Rows are points. Any point is a mix of the corners, with weights that add up to 1. It lies inside the corners' shape when no weight is negative. Is each point inside? If not, which corners have a negative weight?

Corners:
(1): [-44 121 -44]
(2): [-38 -28 -26]
(3): [ 64 -17  33]
(4): [ 33  -9 -26]
Points:
[-31   9 -26] -> inside
[52 14 -2] -> outside (2)
[ 22 -41   8] -> outside (1)
[50 -7 21] -> inside
[ 41 -63  19] -> outside (1)
[-21  26 -16] -> outside (4)
[-10  36 -11] -> outside (4)
[-29 -21 -23] -> inside
[-25  32 -31] -> inside

Corners:
(1): [-24 -23  57  -4]
(2): [ 25 -25 -93 -15]
(3): [-23 -27 -69 -61]
(4): [-96  -8  78  29]
(5): [ 37 109 -29  -2]
Points:
[-98 -38  61 -11] -> outside (2, 5)
[-43 -57 -20 -36] -> outside (5)
[12 51  8 10] -> outside (3)
[-27  39  -1   0] -> outside (1)
[ 18 -20 -79 -14] -> inside
[  6 -14 -38 -10] -> inside
[  0 -19 -42 -15] -> inside

Corners:
(1): [  27   66   57 -119  -26  -40  -33  -11]
(2): [ 51  58 -10  -2 -40  49 -59  11]
(3): [   1  -67   68   37   82    5   33 -110]
(4): [54 49 31 25 24  5 26  5]
(5): [-49 -54 -60   6  86  29  35  46]
(6): [-91  51  89 -82  77 -45 -44   4]
(7): [-31  23 -14 -29  45 -78 -80  47]
(8): [ -2   7 -86  39   0  38  43 -41]
(9): [-76 -63 -76  42 -38  27  52  33]
Points:
[-13  13  17 -26  47 -18  -3 -14] -> outside (2, 9)
[ 18 -52   1   9   9  37  91 -62] -> outside (2, 6, 7)
[ 18  38  15 -35  -2  -4 -26   2] -> inside
[  2  14 -63 -31 -22  11 -14  38] -> outside (3, 4, 6)
[-29 -16 -33  -2  48  15  18  12] -> inside
[  0  52  -5 -42  23 -12 -25  23] -> outside (3, 9)
[ -1  25 -20 -10   5  11   3 -17] -> inside
[ -8  75  35 -80  75 -69 -48  35] -> outside (2, 3, 9)

Corners:
(1): [ 14 -20 -39 -46   6  53 -13  26  -2]
(2): [ 47  59  90 -22 -76  -3 -16  39 -23]
(3): [  21   50   24 -121  -33   20  -63  -29   15]
(4): [ 26   8  37 -20 -22 -52  44  17 -14]
(5): [-38  67  22  -8  38  16   9  -1  12]
(6): [-30 -13 -43 -34 -22  -5 -22  35  22]
(7): [ 4 -6 -9 60 54  5  7  1  5]
(8): [ 13 -71 -34   7 -27  20  45 -35  30]
(9): [-44 -46  13  30  61  -7  41   2  -6]
(10): [-43 -45 -47 -23  12   8  12 -45 -20]
Points:
[-32  -7  -4 -16  39  -6  28 -54   8] -> outside (1, 2, 6)
[ -6  -8 -27 -40  -6  16  -9  -5  12] -> outside (2, 9)
[-14 -15 -16 -29  27  22   9 -24  13] -> outside (2, 6)
[ -8  25  -3 -12  10   5   5  35 -11] -> outside (3, 8, 9)
[ 20   5  17 -36 -31   1  -5   5   0] -> outside (5)

Corners:
(1): [ -37  -13   31    9 -100   63   49   14  -23  -47    1]
(2): [ 13   9  66  28 -36  20 -23   1  17  28  24]
(3): [-39  -1  -2  -5   7 -41   2 -13 -28  23  41]
(4): [   8 -110  -68  -17   15  -24  -46  -30  -65   -1   10]
(5): [  7 -18  65  24  -8 -20  -7  -2 -43 -81 -29]
(6): [ 61 -88 -11  57 -42  26  51 -17 -26 -23  -2]
(7): [-37 -19  94 -24 -26   7 -33   1  87 -28 -16]
(8): [ 48  39  29  17  -5 -32  17  19  12  37 -55]
(9): [ 18 -10  -8 -41  -9 121  57  -1  -2  26 -25]
(10): [-55 -71  32 -14   0  52  18  -6 -45 -13 -39]
(11): [-106   29  -13  -40   11   40  -45  -60   58   12  -23]
(12): [-11  11  35  42  13  30  -5  48  13  -3  22]
Points:
[-51 -27  14  -9 -16  -8 -16  -6 -17 -31  -8] -> outside (2, 6, 9)
[-15 -17  14  -1 -15  18  -8 -10  -3   5   1] -> inside
[-39 -15  35   5  -7   0 -34  -5   3 -10  11] -> outside (6, 8, 9)
[  2 -26  20  12 -20  21  12  -6 -10   3   1] -> inside

Corners:
(1): [ -1  25  -7  19 -14  25  -6  -4  14   5  -2  19   4   4]
(2): [ 25 -18  -4  -1   7 -36 -20  23 -12 -57   8  -4  -9 -41]
(3): [-17 -11 -31 121  25  18   3 -37 -39  33   5 -22  23  38]
(4): [ -5  54 -25 -15  -3  39  -3 -30 -29  -3 -20 -15   4  29]
(5): [-21 -13  18  17  17  11 -20   3 -19  17  13 -19  -4  16]
(6): [-38  21 -20  26  47 -24  -4  72  -7  15 -68 -25 -19  15]
(7): [ 23 -10  13 -15  24 -25 -17 -29  68   1 -32   0 -24   4]
(8): [-18 -20 -13 -15 -17  -7  -5  -1  -9 -15   7 -20   4  -8]
(9): [ 17 -18 -23 -13  -2  14  -9  15 -16 -19  11  -9  17  -5]
(10): [ 10  -6 -13  25   4  11 -12 -17 -13  19 -36  -7   3   0]
(11): [  5 -14  13  -6   7 -32  -5  22 -28  -2  20  -9  17  -2]
(12): [ 13 -22   1  48   6 -12 -15 -21  -6  25  30  -5 -30  37]
(13): [  8  -9 -11 -27  -7  22  -8 -37  -8  18  10  44  -6  19]
(14): [-27  29 -25   6   4   7  44  -1   5   7   1 -13   5 -69]
(15): [  6 -13  26 -29  -8  18   9  -3 -15  -6  -2   6 -10  29]
Points:
[  2   5   2  -8   4  -1  -8 -11  11   2 -10   1 -13   5] -> outside (3, 9)
[  5  -8   9  -6  13 -26  -7  36   0 -14  -5  -7  -8 -22] -> outside (3, 4, 8, 13)
[  3  -4  -3   1   6   1  -5  -4 -12  -1  -4  -5  -3   7] -> outside (1)
[-16   9   8 -13  22 -23   0  37  -3   0 -34 -20 -20  -1] -> outside (1, 3, 9, 13)

Corners:
(1): [-112   32  121  -83    8  -40  -10   10  -16  -12  -70   64  -33  -15
  -82    2   65   19]
(2): [ 16 -14  12  16 -32 -28  -7  -5  49 -17 -83 -55 -21 -33 -32  -8 -39 -32]
(3): [ 22  11 -69  26 -80   1   6 -18  60 -14   3  20 -41  -9   7  34 -19  -8]
(4): [-16 -29 -24   7  23  -1  34  48  12  13  17 -47   8 -47  87 -31 -55 -18]
(5): [ 20  58  46  -2 -24 -47 -56  38  76  16 -45 -38 -29 -69   6  36 -39 -20]
(6): [-46  55 -26  -2 109  59  57  14  18  -9 -26 -32   6  68 -46 -20  53  11]
(7): [-24  43   4 -25  86  22  79 -23 -40  22   0  24   8  35  34  32 -38 -27]
(8): [ 67  -8  -8  58 -31 -57 -30 -27  34  38  18 -27  23 -96 -15 -12 -65 -13]
(9): [ -35   74   77  -70  -48   -3  -35   40  -10  -39  -39   26  -66 -102
  -53  -29   38  -24]
(10): [ 38 -47 -44  38  30 -13 -50   9  45  54 -20 -43 -26 -21  39  17   3 -23]
(11): [ 20 -13   6  -8 -32  20   8  34 -28  -6   8 -27   1  36  -6 -14 -32  40]
(12): [-16   5 -53  18  -2  15 -14 -11  29  10  40 -79  23  31  46 -21 -40 -56]
(13): [ 78 -19 -15 -63  15 -29  83  -5  -5  25  31 -58  -1  28  18 -54   0 -28]
(14): [ -45   44  -25  -19   41   26   17    2   -5   -6  -24   28  -15   95
   35 -102  -37   18]
(15): [-24 -16   3 -23  90  55  47 -43  -6 -53   6 -39 -23  43  37 -55  39   0]
(16): [ -63   66   -1 -101  -18 -117  -67   34   -7  -74   -4   43  -90  -55
  -87   -6   23  -14]
(17): [ 50  -3  11  98 -50 -28 -33   4  16   8   3 -18  -7 -29  39   0  -9 -53]
(18): [ 16  17  64  17  -3 -38 -52  61  82   4   9   1 -48 -31 -46   6 -44 -62]
(19): [ 35 -10 -38 -42  -3   9 -22  -5  13 -40   8  29  47 -19  44  -9  -8 -51]
Points:
[-39  27  33 -35  16 -18   0  10   6  -8 -26   9 -21  -6 -28  -7  16  -6] -> inside
[-11  33  30 -26 -13 -25 -21  19  20 -10 -25  -5 -30 -41 -19  -6  -3 -17] -> inside
[ 20  25 -22   9 -26 -24 -17  12  15   2  -8 -15 -11 -29  16  -4 -24 -27] -> outside (1, 15, 18)
[ -3   7   6 -24   3 -15  -3  15  25  -8 -11 -22 -21 -16  -5 -19  -8 -13] -> outside (7, 17)

Corners:
(1): [-16  28   7  24   5 -34  41   2  -6 -83  15   2  -6 -30  35 -18  10  27
 -22  29]
(2): [ 32  20   4   4  20  36  -4 -36 -23  27  31   3 -10  14 -37   1 -11 -18
  36 -21]
(3): [ 19  14   1  46 -19  71  41 -11  30 -29   3  32 -32  -4 -19  14  19 -10
  -2  26]
(4): [ -1 -25  50 -71  -5  14  11  37   9 -35 -51   8 -22  39  10  24  -1 -19
 -19  -4]
(5): [ -1   5   1  14 -12 121   7 -75 -29  77 -20 -32  34   4  51 -25  26 -61
  13 -51]
(6): [  1 -46   9  10   6  34  23  43  75 -29 -37  96 -24  30  -7 -51 -34 -37
   5 -51]
(7): [ 53 -29 -10  33  14  54 -34 -44  17 -60 -18 -33  -2  19  16  16   8  12
 -19  -8]
(8): [-66 -40   9  25 -15  22  17 -70   8  36 -35 -30 -15   4 -20  -7  -5  24
 -53  25]
(9): [ -17   26  -32    5  -22    9   -5  -21   23   66    9    8    7   -1
  -15   31  -47   21   21 -112]
(10): [ -1 -55  25 -40  -8   2  -9  48  21  16   5   2  -8  28 -48 -20  45  -7
 -41   7]
(11): [ 69  -3 -21 -24   8 -10  15  -7   1 -49 -23  37  17  -5   0   8  -9 -54
   2  14]
(12): [  6  34 -25  32  14 -22  -8  -2  52  50 -24  27 -33  23 -12  54  33 -46
  21  43]
(13): [-24 -15   1 -18 -16  25  37  -2  46 -23  -9  -4 -23  51 -22   6  40  40
  30 -32]
(14): [ -1 -38 -55 -72  23 -12   3 100 -21  54  -1 -15 -36 -18 -42 -55 -25  16
  -5   6]
(15): [-53 -25 -64  -5 -11  48 -61 -24  33  27 -11   7 -20  26 -78 -34 -21 -16
 -20 -51]
(16): [-44 -24  34  25  13  36  -1 -23  94 -78 -44  41  -1 -27   3  -4  -7   1
  23  -6]
(17): [  0  52  29 -20 -49  -6 -83  37  -9  31 -12   2  65  27  28  -6   0   8
   9  55]
(18): [ 13  18  -7 -16 -30  14  -3 -30  69 -18  62  35 -17 -11  56  15  -1  18
  40 -40]
(19): [-25  29  17  35  -1  51 -32 -37  49 -33  -7 -36  56  50 -17  -2 -73 -31
 -24  -4]
(20): [-19  32  49  11   2  13  22 -20  81  -7 -41  26 -41  -8   9 -64   5  37
 -22 -31]
(21): [-17  18 -42 -35  32   3   1  20   0  42  24  27  17 -18 -34  -3  -7  47
  -4  19]
Points:
[  9  14 -75 -42  -3 -66 -23   7 -28  68  51 -12 -28   3 -59  -8  36  64
  12  -5] -> outside (3, 4, 5, 6, 16, 19)
[ -3  -3   3   3  -6  22  -1 -13  25   0 -12   4 -11  13  -7  -4  -5 -12
  -1 -12] -> outside (21)
[ -3   1  -4 -12   5  -6  11   5  29 -21   2  10 -20  -1 -18   0  -3  19
  -8   1] -> outside (5, 6, 17)
[ -1   2   6  -2  -3  17  13  -8  25  -2  -6  13 -10  -1   9  -3   9   8
   4  -7] -> outside (15, 19)
[ -9  -4   2   3  -7  26  -4  -9  26  -1 -13   8   0  15 -12  -9  -8  -7
 -10  -4] -> inside
[ 14 -15  39  -4  20  52 -12  -2  12  21 -52  -1  20  16  13 -35  -7 -52
 -22  30] -> outside (1, 3, 9, 13, 15, 18)
[ -3  12  -6  11  -1  33   1 -24  19   5 -10   5   0   8   0   0  -7 -11
   7 -10] -> outside (10)
[-16 -23   4 -10   7  17  25  -7  43 -45 -20  16  -9  -8   3 -31 -14   9
 -20 -34] -> outside (2, 3, 12, 17)

Corners:
(1): [-52  40 -24   5  10 -23  40  39  54 -48 -53   5   5  60 -23  52 -49  75
 -55 -80]
(2): [ 44 -49  78 -48  23 -19  37 -17  42   1  70  13 106  43  71  62  22  -1
 -64  40]
(3): [  48   -1   49    9  -23 -106    5  -25   -2   46    4   30  -42   86
  -65    4   13   16   20   26]
(4): [-41   5  56 -29  10  -3 -48 -28  80  10  52 -74 -48 -18  74  75 -28 -27
  25  49]
(5): [ 39  22 -29  41  33  20 -10 -14  -9 -50 -52  24 -74  46  38 -48  62  43
  52 -57]
(6): [-28 -32 -16  27  33 -17 -68 -32 -24 -33  61 -26 -25 -28  75  68 -13 -46
  70 -42]
(7): [  5   9 -38 -15 -29  36 -50 -31  52 -35  20  -5  18 -33 -43  19  41  45
 -17 -69]
(8): [-56  -4  29 -11 -27 -74 -40 -25 -19  45 -51 -50 -71  76 -40 -24 -62  51
  25 -22]
(9): [ 50  55   0 -43  -8 -45 -91  68  26 -35 -55  -3  78 -64 112  81 -26  48
 -88  28]
(10): [ 25  67   7 -23   5 -14  64   5  79  52 -15  42  24 -50  44  18   5  44
 -79 -41]
(11): [ 42  62 -14  -2 -53 -44 -38  10 -27 -78 -83 -50  14  24  19   8 -66 -18
 -58   2]
(12): [-84 -46 -68  26  30   5   7   9  -6 -37  31 -84 -58  52 -37  57 -43 -41
  -3  54]
(13): [ 73 -25  53  79   1 -53  25  38  48 -78 -76 -75 -39  19  84  26 -69   6
 -50 -37]
(14): [ 37  22  70  11  10 -92 -74  50  64  45 -30 -83  52 -25   7 -17   9 -32
 -16 -19]
(15): [ -11  -41   43  -25  -32 -110  -14   51  -21  -82  -88    0   25  -14
  -39   18  -38   -8  -96  -47]
(16): [-45   5  30   3 -61  35 -37  51  -6  57 -48  43 -20  53  16  48  32  68
  92 -21]
(17): [ 19  14  62  42  41  19 -62 -45   0 -11 -59 -26  28  44  10  39  21  -7
 -34  31]
(18): [-60  42  24  59 -38  11 -14   3  73  47  75   1  17  -5  -1 -23  31  13
 -17 -13]
(19): [ 21  -1 -15 -20 -24 -67   9 -44  52 -55 -83  15  17  56  64  59 -40 -20
 -23  76]
(20): [ -6  15  20  -4 -24 -76  61 -16  48  12  18 -22  72 -19 -40 -22 -64  79
  54  72]
(21): [ 43 -51 -34  -3  16  12  30  18 -10   4  41  49 -51  75 -45 -23 -41 -23
   1  -9]
Points:
[ 25  10   4  -2 -18 -84  31  20  52 -25 -26 -21  28  19 -14   3 -54  19
 -76 -11] -> outside (4, 5, 6, 16, 17)
[  8  11  18   8  -6 -29 -14   4  34 -29 -25 -21  22   3  35  41  -8   5
 -24   8] -> outside (8, 21)
[ -3   4  13   5  -6 -32  -4  13  26  -1   8 -19  -4   9   3  14 -20  20
  -1 -18] -> outside (17, 19)
[-21 -18  29 -11  -7 -78  40  17  33 -12 -17 -37 -10  41   4  45 -76  -5
 -20  14] -> outside (5, 7, 9, 17, 18)
[-15  -6  35  -2   1 -65 -10   5 -16 -60 -80 -58 -14  46  87 121 -84 -22
 -70  39] -> outside (5, 7, 14, 18, 20, 21)
[  5   0  13  10   4 -16  -6  -4  39   1  -1 -11  -5  19  24  24  -8  23
   2  -4] -> outside (11, 15)
[-13   6  24   4  -4 -28 -18   6  31   6 -16  -9   7  10  23  40   3  27
  -1  -2] -> outside (11, 21)
[ -4 -11  20  30 -18 -56  23  20  -2 -31 -67 -18 -14  95 -34  -6 -42  20
 -11   2] -> outside (4, 6, 7, 9, 10)
[-18  -3  36  17  -7  -2 -11   8  22   5   2   9   6  24  -3  23   2  55
  16 -23] -> outside (10, 11, 12, 14, 19)
